Each row of a before or after table is a point. One or more steps were done to the points. Then noise was added and the rows were shuffled. The steps act on how far a point lies along the listed directions, d1 being the first. Name the steps. A step turns or swaps two directions, mirrors them in a line or flattens them onto one, adds a multiple of one to another, or multiplies one. Angles are multiples of 10 degrees, from the lower direction toward the higher: turns from -170 to 170, lines from 10 to 170 but not 90. Use the fewest steps. Two steps may share a direction if one is a turn and the other turns, adds or multiplies; they go together, in the order done. Otherwise the lowest direction goes first.

Directions:
(1): [-22.3 -12.8]
(2): [-12.8  22.3]
Before, 9 rows:
[[ 0.4 -2.2]
 [ 7.6  1.9]
 [ 0.9  8.8]
 [-1.9 -1.9]
 [ 1.9  0.5]
 [ 6.1 -2.7]
 [ 6.3  1.5]
 [-6.1  1.4]
 [-4.2  4.4]]
After, 9 rows:
[[ 7.3  2.6]
 [-8.3 -0.2]
 [-1.5 -1.3]
 [ 2.3  0.6]
 [-7.9  1.9]
 [ 9.3  2.9]
 [-3.6  5.7]
 [ 1.4 -2.0]
 [ 9.4 -0.8]]
Steps: add 0.7 times d2 to d1

Directions:
(1): [  8.2 -22.5  26.1 -23.9   3.8  12.2]
(2): [ 17.4  17.3  23.4  14.3 -24.5   5.9]
(3): [  1.2  -6.4 -23.2 -13.7 -29.1  19.4]
(4): [ -8.6  -9.6   5.4  -9.3 -21.6 -35.2]
(5): [-38.4  11.6  13.7  -3.5  -5.2  12.4]
(6): [ -8.3 -30.3   2.3  30.4  -5.8   6.1]
Before, 11 rows:
[[-1.5  1.6 -5.5  1.8 -2.5  3.7]
 [ 1.2  0.9  2.4 -5.9  2.3  6.0]
 [ 1.3  8.4  4.6  5.0  3.8  0.8]
 [-3.0 10.9 -1.9  5.6  6.0 -1.2]
 [-2.9 -3.3 -2.3 -1.9 -0.5  8.2]
 [-3.8 -6.5 -0.9 -1.2  0.6  4.2]
 [ 2.7 -2.4 -1.2  1.6  0.3  5.1]
 [-2.8  6.6  1.0  8.0  5.7  0.8]
 [-4.0 11.6  8.1  3.4 -1.8  2.1]
 [-0.2 -1.6 -2.0  0.3 -0.6 -0.8]
 [-0.5 -4.7  1.4 -2.8 -5.2 12.2]]
After:
[[  0.6  -7.0   1.1   3.5  -3.3  -3.8]
 [ -8.0  -6.8   5.4   0.6  -0.4  -4.8]
 [ -7.5  15.5   3.7  -4.8  -9.6   6.6]
 [ -5.5   2.6  -7.1   1.5  -9.8   5.0]
 [ -7.4 -10.8   3.4   4.4   1.3  -0.6]
 [  0.2   7.9  -3.5  -3.9  -9.8   3.8]
 [ -0.1  -2.0  -1.0   2.9   2.0  -0.9]
 [ -0.7   3.1   5.0 -12.0  -0.6  -3.9]
 [ -6.9  -8.8  13.0   2.8  -2.8  -6.1]
 [ -4.1   0.2  -0.4   3.5  -1.8  -5.1]
 [ -4.1  12.1 -10.6  -5.4  -7.1   2.6]]
Steps: add 0.3 times d1 to d3; turn d3 and d4 by 150 degrees; multiply d5 by 1.6; multiply d6 by 2.5

Directions:
(1): [-19.9  -1.2 -18.5  18.3  19.5   3.0  -3.2  30.3 -14.7  -3.6   0.1  36.8]
(2): [ 19.6 -16.9  24.0  14.9  -4.4  -8.0   9.9  29.1 -19.6  -3.0  30.0 -13.6]
(3): [ 37.6   9.7  -2.4  26.7   8.5  -6.1   6.4 -10.6  27.9 -15.7   3.5  21.1]
Before (8 x 12):
[[ 1.4  4.1 -3.5  9.8  6.1  0.3 -1.5 -0.4  3.5 -4.6 -0.8 14.4]
 [ 4.4 -0.4  5.2 -2.1 -3.1 -2.1  2.8  1.3  0.4 -0.8  4.8 -4.5]
 [-9.3 -0.8  0.5 -1.4 -0.5  2.5  1.0  2.7 -6.5  1.7  2.3 -2.5]
 [ 0.7  2.7 -5.9  9.4  6.2 -1.3  0.9  0.1  4.0 -4.7 -4.3 14.8]
 [-3.2  6.5 -7.6 10.7  7.7 -0.3 -0.3  3.7  1.1 -5.0 -3.9 17.4]
 [ 2.3  0.2  1.3 -0.2 -0.8  4.5 -0.1 -5.6  3.1 -2.0  0.3  0.9]
 [-4.7  2.1 -4.4  2.2  4.0  1.8 -2.3  3.3  2.1 -2.4 -1.3  5.2]
 [11.3 -0.9  6.2  4.8  0.1 -2.4  4.3  4.2  0.5 -3.6  5.0  1.9]]
After (8 x 12):
[[  3.4  -0.8   5.2   3.5   0.7  -0.3   0.3   5.6  -0.2  -2.5   5.9  -3.3]
 [ -0.6   2.3  -1.5  -5.6  -2.2   0.7   0.5  -5.2   5.0   0.8  -2.6   0.1]
 [  0.3  -0.3  -0.4   1.7   0.8   4.9  -0.5  -2.2   1.7  -2.5  -0.2   5.0]
 [ 14.5  -1.8  11.9  11.0  -2.6  -5.5   5.4   4.4  -2.0  -4.7  10.2  -4.1]
 [ 11.6   4.4   3.2  -3.5  -2.9  -1.5   1.6 -11.0  10.0  -2.1  -3.2  -2.8]
 [ -8.4  -1.7   2.0  -1.6  -0.3   3.1   1.4   2.9  -7.7   1.1   2.5  -3.1]
 [ 13.1  -0.7   8.6   8.4  -1.2  -3.1   1.7  -2.0   2.2  -4.4   7.7  -1.0]
 [ 14.4  -3.1   8.7   8.4  -0.7  -4.5   5.7   0.5   1.6  -4.9   6.1  -1.4]]
Steps: turn d1 and d2 by 110 degrees; add -0.5 times d3 to d1
